Every row gives one point. The points of each table are mixes of a few directions, plus a little noise. Count the directions of each table, and those that both share. Where both have some left over, give the other angles between the two spaces (their principal angles), to ten degrees, smallest first.

First, 4 rows:
[[-3.4 -0.9 -6.5]
 [ 4.8  1.2  9.3]
 [-1.1 -0.3 -2.1]
 [-0.3 -0.1 -0.6]]
Second (6 x 3):
[[-5.3  8.7 -1.8]
 [-2.9  1.8 -0.5]
 [ 2.3 -6.4  1.3]
 [-1.5 -0.2 -0.1]
 [ 0.6  1.8 -0.3]
 [ 6.9 -5.8  1.4]]
Directions: first 1, second 2, shared 0; angles 60

First (7 x 8):
[[ -3.5  -3.7   1.3   6.3   4.6   2.0  -0.3   0.5]
 [ -1.6  -1.6   0.5   2.7   2.0   0.9  -0.1   0.3]
 [  5.8   6.0  -2.3 -10.6  -7.7  -3.3   0.6  -1.0]
 [ -3.5  -3.6   1.4   6.3   4.7   2.0  -0.3   0.5]
 [ -3.4  -3.6   1.4   6.1   4.5   1.8  -0.3   0.5]
 [  5.7   5.9  -2.2 -10.3  -7.5  -3.2   0.6  -0.8]
 [  0.3   0.3  -0.2  -0.6  -0.5  -0.2   0.1  -0.1]]
Second, 10 rows:
[[  5.1   3.3   1.6   2.5   3.6  -2.0  -1.8  -2.8]
 [  5.3  -5.0   3.4   1.6  -1.6   1.3   2.2   2.6]
 [ -5.4  -2.0  -4.6  -2.5  -6.0   3.0  -1.9   0.3]
 [ -0.2  -9.5   7.7   6.7   0.5   6.8  -3.3   3.3]
 [-11.0   6.2  -7.2  -3.9  -0.6  -0.4  -4.0  -3.4]
 [  0.8  -2.9   1.6   0.2  -0.5   0.7   1.6   2.1]
 [ -1.3   2.7   2.3  -2.2   6.2  -4.2   5.9   2.4]
 [  3.7  -0.4   1.5   1.3   0.4  -0.5   0.1  -0.3]
 [ -0.4   0.5   0.8   1.6   1.4   0.8  -2.1  -1.1]
 [  3.3   6.9  -6.9  -5.5  -3.0  -5.5   3.0  -2.8]]
Directions: first 1, second 4, shared 0; angles 30

First (9 x 12):
[[ -1.5  -2.8   9.3  -6.2  -2.8  -2.5  -1.5   0.0  -7.9   6.9  -0.6   2.3]
 [  1.7  -2.3   1.4  -6.5  -1.4  -0.8  -1.6   6.4  -8.5   3.1   3.3   0.0]
 [ -5.7   1.5 -11.9   9.5   3.8   2.8  -0.6  -3.7   6.0  -6.1   3.1  -0.2]
 [  2.5   2.5  -6.1   4.3   1.9   1.9   1.7  -0.2   7.1  -5.7  -1.5  -2.4]
 [  3.4   4.0  -0.2   4.0   0.4  -0.2   3.2  -1.0   8.6  -1.6   3.1  -0.9]
 [ -0.1  -1.0   5.0  -2.5  -1.3  -1.0  -0.2  -1.3  -1.9   2.1  -3.7   0.7]
 [ -1.9   1.9  -3.6   5.7   1.6   0.8   1.0  -3.4   5.9  -2.4   1.6   0.1]
 [  3.6  -2.0   1.6  -5.6  -1.1   0.4  -0.8   3.7  -4.3  -0.4  -6.2  -1.7]
 [ -2.4  -1.8   4.3  -2.8  -1.2  -1.2  -1.5  -0.4  -5.1   4.2   1.0   2.0]]
Second, 9 rows:
[[-1.3  0.3 -2.7 -4.2 -1.7  2.4  1.3 -2.1  3.9 -4.4 -1.3  1.9]
 [-4.8 -5.3  2.9 -1.2  4.6 -7.4  2.5  3.9 -6.9  9.9  9.3  0.8]
 [ 2.3 -6.2  6.2  5.2  0.7 -8.0 -0.6  3.7 -5.4 -2.5 -1.9  1.6]
 [ 3.0  1.6 -0.4  2.5  3.4  0.4 -2.1  1.5  3.1 -3.7 -0.7  0.1]
 [ 2.0  2.5 -0.3  1.5  3.8  2.1 -1.3  0.7  3.0 -2.3 -1.2  0.0]
 [-4.5 -1.7 -6.4 -8.2 -7.8  0.8  2.6 -4.0  2.6 -0.9  3.0  1.7]
 [-3.1  1.1  0.9 -3.9  3.0  2.9  2.8 -1.0  0.5  1.2 -0.1  1.2]
 [ 3.0  7.2 -0.1  5.1 -6.8  8.5 -2.7 -3.8 -2.6  7.3 -5.4 -7.6]
 [ 3.3 -0.1 -0.1  3.1  0.6 -1.3 -2.5  1.3  2.0 -4.6 -1.8  0.3]]
Directions: first 4, second 5, shared 0; angles 30, 30, 80, 80

First:
[[ -0.3  -3.0  -9.8  -1.4   7.1  -0.4   8.7  10.2  -1.4 -10.3   3.9  -4.1
  -10.9  -0.9   1.3   9.3  -4.5 -11.6  -3.1  -1.0]
 [  1.5  -0.4   8.6   2.1   1.8  -1.6  -5.7  -2.8   2.7   3.3  -0.3   1.4
    4.1   0.8  -0.7  -0.5   1.7   5.8   1.4   2.3]
 [  3.3   2.9   5.7   1.2   3.6   1.9  -9.9  -1.5  -1.6  -1.1  -3.8   4.2
    5.4   0.9   3.3   2.6   2.6   1.4   2.3   2.7]
 [  1.8   2.8   8.5   1.5  -1.8   0.9  -9.6  -6.3   0.3   5.3  -3.7   4.1
    8.6   0.9   0.8  -3.8   3.7   7.2   2.6   1.9]
 [ -2.4   1.7  -6.6  -2.3  -7.5   1.9   4.3  -1.9  -2.4   2.1  -1.3  -0.2
    0.0  -0.7  -0.5  -5.4  -0.1  -0.9  -0.4  -3.0]
 [  3.2   1.1   9.5   2.3   4.5  -0.2  -9.8  -2.3   1.2   1.0  -2.1   3.2
    5.7   1.2   1.5   2.2   2.5   4.4   2.2   3.4]
 [ -0.6  -0.1  -4.4  -0.9   0.1   0.5   2.8   2.1  -1.2  -2.5   0.4  -0.8
   -2.6  -0.4   0.5   1.3  -1.1  -3.4  -0.7  -0.9]
 [ -0.9   3.6  -6.9  -2.4  -5.4   3.5   1.0  -1.2  -4.3  -0.4  -3.2   1.5
    1.0  -0.5   1.9  -3.0   0.6  -2.8   0.2  -2.3]
 [ -1.3  -5.2   3.9   1.6   2.1  -4.9   5.1   1.2   5.5   2.0   5.4  -4.0
   -3.8   0.0  -4.2   0.3  -1.9   3.0  -1.3   0.6]
 [ -1.6  -4.0   0.0   0.5   0.7  -3.3   6.3   1.8   3.5   0.8   4.3  -3.7
   -4.4  -0.3  -3.2   0.0  -2.1   0.6  -1.6  -0.5]
 [ -2.5   0.6  -8.6  -2.3  -5.3   1.3   6.8   0.7  -2.3  -0.3   0.1  -1.4
   -3.1  -1.0  -0.5  -2.9  -1.2  -3.4  -1.3  -3.0]]
Second, 10 rows:
[[  3.7   0.0   0.3   2.2   1.6   3.6  -5.6   3.1  -1.5  -1.5  -2.2   7.8
   -1.2  -1.8   4.0   2.4  -0.7  -3.1  -2.5  -4.3]
 [ -2.7   2.4   7.3  -8.6   9.5   6.2  -1.5   2.1   0.4  -0.5  -2.8  -1.4
   11.3   9.0  -4.8   0.9  -0.3   4.1  -3.0   2.0]
 [  0.9  -2.5   4.0   1.7   0.1   0.7  -1.6   1.0   1.2  -1.2   1.1   4.1
    1.9  -0.5  -1.6  -2.0   0.4   3.7  -2.6  -0.3]
 [ -1.0  -5.2   0.2   3.8  -5.7  -3.7   5.7  -0.7   0.1  -5.9   5.6   0.8
    0.4  -2.7  -5.6  -7.2   2.8   7.7  -0.8   5.1]
 [ -3.0   2.9  -9.0  -1.5  -4.4  -4.1   6.9  -3.4  -2.0  -0.4   1.3  -9.4
   -4.2  -1.0   0.3   0.1   0.9  -3.9   5.3   4.0]
 [  3.5   0.1   4.2   3.1   2.6   1.0  -7.3   0.6  -0.3  -1.5  -1.6   5.2
    1.3  -1.0   2.7   2.3   0.7   0.4   0.0   0.2]
 [ -2.2  -2.6   0.6   1.0  -4.8  -4.3   5.5  -3.1   4.6   7.9   3.0  -4.4
   -3.9  -0.9  -3.0  -3.7  -1.4   2.5   0.2  -2.4]
 [ -1.8   3.5  -7.9   1.0  -5.4  -7.4   4.1  -6.4  -0.5   4.2   1.2 -11.4
   -6.8  -2.9   2.7   1.7   0.9  -4.7   8.1   3.9]
 [  1.5   0.1   3.8  -0.4   3.3   3.2  -4.4   2.1   0.5   1.2  -2.1   4.6
    1.8   1.0   1.3   1.5  -1.1  -0.3  -2.5  -3.4]
 [  1.3   2.0  -3.5  -2.0   2.6   5.0  -2.2   3.9  -2.7  -2.3  -3.4   4.1
   -0.8   0.6   3.6   3.5  -1.7  -6.0  -2.6  -4.5]]
Directions: first 3, second 5, shared 2; angles 90
